Every row gives one point. Each copy is the shape, with its points in the same order, turned, moved and blurred by noise. Some copies are also mirrored. Which?

Shape (8 x 3):
[[ 12 -30  17]
 [-68 -55  40]
 [ 63  11  20]
 [-27  41  18]
 [  6 -29  76]
 [ 77  11  47]
 [ 45  45   2]
 [-60 -29  16]]
Copy 1, 8 rows:
[[-42  27 -18]
 [-76 -30  32]
 [ 12  61 -20]
 [ 20 -11  31]
 [-49  40  38]
 [ 20 102 -11]
 [ 46  40 -29]
 [-53 -47  23]]
Copy 1 is: mirrored
Copy 2, 8 rows:
[[-10 -38   4]
 [-91 -65  17]
 [ 39   9  20]
 [-48  46  13]
 [-32 -49  55]
 [ 55   1  39]
 [ 33  40   8]
 [-80 -28  -1]]
Copy 2 is: only turned
Copy 3:
[[ 15 -36  12]
 [-58 -59  58]
 [ 61   5   0]
 [-30  35  19]
 [ 23 -30  74]
 [ 89   5  19]
 [ 46  42 -14]
 [-57 -28  37]]
Copy 3 is: only turned
Copy 4:
[[ -1 -24  34]
 [-80 -30  67]
 [ 52  12  20]
 [-33  46   7]
 [ -4   0  88]
 [ 71  19  43]
 [ 39  40 -12]
 [-73 -17  33]]
Copy 4 is: only turned

Shape (10 x 4):
[[ 57  10  73  16]
 [ 16 -20 -26  55]
 [ 35 -10  23  28]
 [-47  -9 -36 -88]
 [ 38   3 -33 -19]
 [ 31  33  91  18]
 [-32 -15 -20  37]
 [-57  19  23  32]
 [ 66 -19  -1  27]
 [-26  62  48  58]]
Copy 1 (10 x 4):
[[ 65   9  58   5]
 [  2 -56 -18  36]
 [ 35 -22  20   6]
 [-64 -39 -13 -98]
 [ 25 -32 -33 -33]
 [ 44  35  72  12]
 [-35 -35  -3  24]
 [-52  12  32  21]
 [ 55 -46 -11  18]
 [-22  56  37  47]]
Copy 1 is: only turned
Copy 2 (10 x 4):
[[ 88  22  60  66]
 [ 35  -6 -41  44]
 [ 58   1  17  47]
 [-20  -9  48 -80]
 [ 60  14  -3 -26]
 [ 60  42  82  79]
 [-15   0 -21  32]
 [-30  32  18  48]
 [ 87  -7  -3  29]
 [ -6  74  31  80]]
Copy 2 is: only turned

Shape:
[[-25  43  72 -31  28 -39  46 -53]
 [ 58  -7 -38  45 -47  -2  66  35]
 [ -5 -11  -2  43  26  -2 -63   8]
 [-36 -36 -34   3  36  22   8 -61]
 [-60  49  79 -27  -3  76  26  10]
 [ 52  23  28  40  24  10  19  29]
 [-33 -47   5 -57 -91 -10 -30 -52]
 [ 25 -19 -23 -31 -68  94  18 -53]
 [ 64  24  77 -53 -33 -29  -4  57]
 [  2 -12  30 -20  23 -18  -1  30]
 [ 33 -36  91  58 -63  36  67  43]
 [  2  27  17  -1 -17  40 -54 -22]]
Copy 1 (12 x 8):
[[ -5 -15 105 -34  -5 -41  16 -26]
 [ 71  17 -57  28  18  -6  66   5]
 [-21  38  -5  25  48  10 -64   1]
 [-24 -58   7  21   6  37 -28 -39]
 [-41  36  82 -63  12  70  47   8]
 [ 56  54  31  15  47   9   9   1]
 [-63 -14 -54 -81 -16 -22  -1 -56]
 [  7   5 -53 -46 -27  77  37 -80]
 [ 60  73  21 -99  34 -43  13   8]
 [ 15   6  22 -40  50 -13 -19  18]
 [ 11  65  -4 -20 100   3 111 -25]
 [-23  55   8 -23 -10  35 -31 -30]]
Copy 1 is: mirrored
Copy 2:
[[ -8  48  54 -43 -12 -25  30 -44]
 [ 63 -33 -28  67 -37   7  64  56]
 [-16  -9   3  67  15  -2 -59  10]
 [-51 -22 -46  18  29  21  15 -43]
 [ -5  61  59 -42  -3 100   7  12]
 [ 57  -6  41  39  24   0  14  32]
 [-20 -10 -63 -42 -98  22 -48 -18]
 [ 47 -31 -72 -15 -35  97  12 -25]
 [ 81  15  43 -48 -48 -26 -28  74]
 [ -9   0  27 -11   3 -18 -14  42]
 [ 43 -58  81  33 -77  74  40  41]
 [ 26  24  -8   9  -1  43 -62  -9]]
Copy 2 is: only turned

Shape:
[[ 27  20  71  24 -17  62 -16 -40 -32]
 [ 48  16  39  -4 -14 -38  -7   8 -12]
 [-20  -4 -15  33   7 -49  19 -43  -7]
 [ 43 -35  19 -31  33 -92 100  28  67]
 [-31  64 -46  -4  42  62  28 -60 -17]
 [-16 -33  26 -28   3 -13 -27  11  15]
 [ 11 -26 -34  49  27 -11 -43  -9  41]
 [-21   1 -41  38 -25  22 -24  18  71]
 [  4  -9  33   5 -57  42 -24 -12  20]
 [-45 -91 -37  17   0  37  -9 -38  17]
 [-57  61  19  54  16  44 -39  25  52]
 [ -3  20 -16  18  21 -12  62  91  38]]
Copy 1:
[[  27   70   25  -25   14   -4  -44   10   -3]
 [  15  -22   29  -78   -8  -12  -20   32   19]
 [  -8  -39   31    5  -37  -41  -17  -34   37]
 [  50  -92   95  -46  -45   17   70   48   91]
 [ 100   12  -12   60    2  -35   -5  -49  -15]
 [  -6  -58   34  -25   19   34  -20   17    7]
 [  26  -55   -5  -15   29   -7  -44   -4   79]
 [  33  -58  -50   22  -19   47  -48    5   72]
 [  -2   18  -21  -19  -16   57  -45    7   14]
 [ -37  -33   -4   59   22   57   10  -61   49]
 [  60  -27   -3   50    5    2 -104   35   26]
 [  62  -60    1   30  -19    1   31   85   52]]
Copy 1 is: mirrored
Copy 2, 12 rows:
[[  36   51   88    7   19   -4   -2  -26  -72]
 [  17  -36   18  -13  -17  -10   -3   11  -69]
 [  10    0  -28   48   -2  -14   36   -5  -12]
 [ -11 -114  -10  -55  -11  -47   74   18   31]
 [  52  121   -1  -11  -16   -7   59    8    4]
 [ -47    0    5  -26   19   14   -1   -2  -34]
 [  29    2  -46   -4   44   18  -29  -22    9]
 [   5   27  -10   -7   -1   -2  -63  -11   49]
 [ -12   27   54   -5   -5   -4  -41  -44  -26]
 [ -34   39  -11   17   37   53   16  -74   41]
 [   9   76   24   -1   45  -22  -64   57   18]
 [  17  -34   23  -31  -14   12    2   78   62]]
Copy 2 is: only turned
Copy 3 (12 x 9):
[[  9  27  21  -5 -38  16  63 -80 -72]
 [  4   9  33 -37 -53   6  42  25 -27]
 [ 15  34   9  -6  -3 -78  28  19 -23]
 [-27  20 110 -99  33 -35  -1  89  15]
 [ -8  90 -71 -10  53 -19  21 -30 -49]
 [-36 -17  23  -9 -17 -21 -18  -7 -17]
 [ 38  38  26  37 -17 -26 -39   7   9]
 [-17  50  10  32 -19 -24 -19 -24  58]
 [ -9  10  23 -16 -48  -7  19 -73   5]
 [ 12 -16  19  35  53 -65 -31 -55  18]
 [-70  96  16  69 -37   4   0 -30  -9]
 [-55  60  48   0  29  10  38  55  43]]
Copy 3 is: only turned
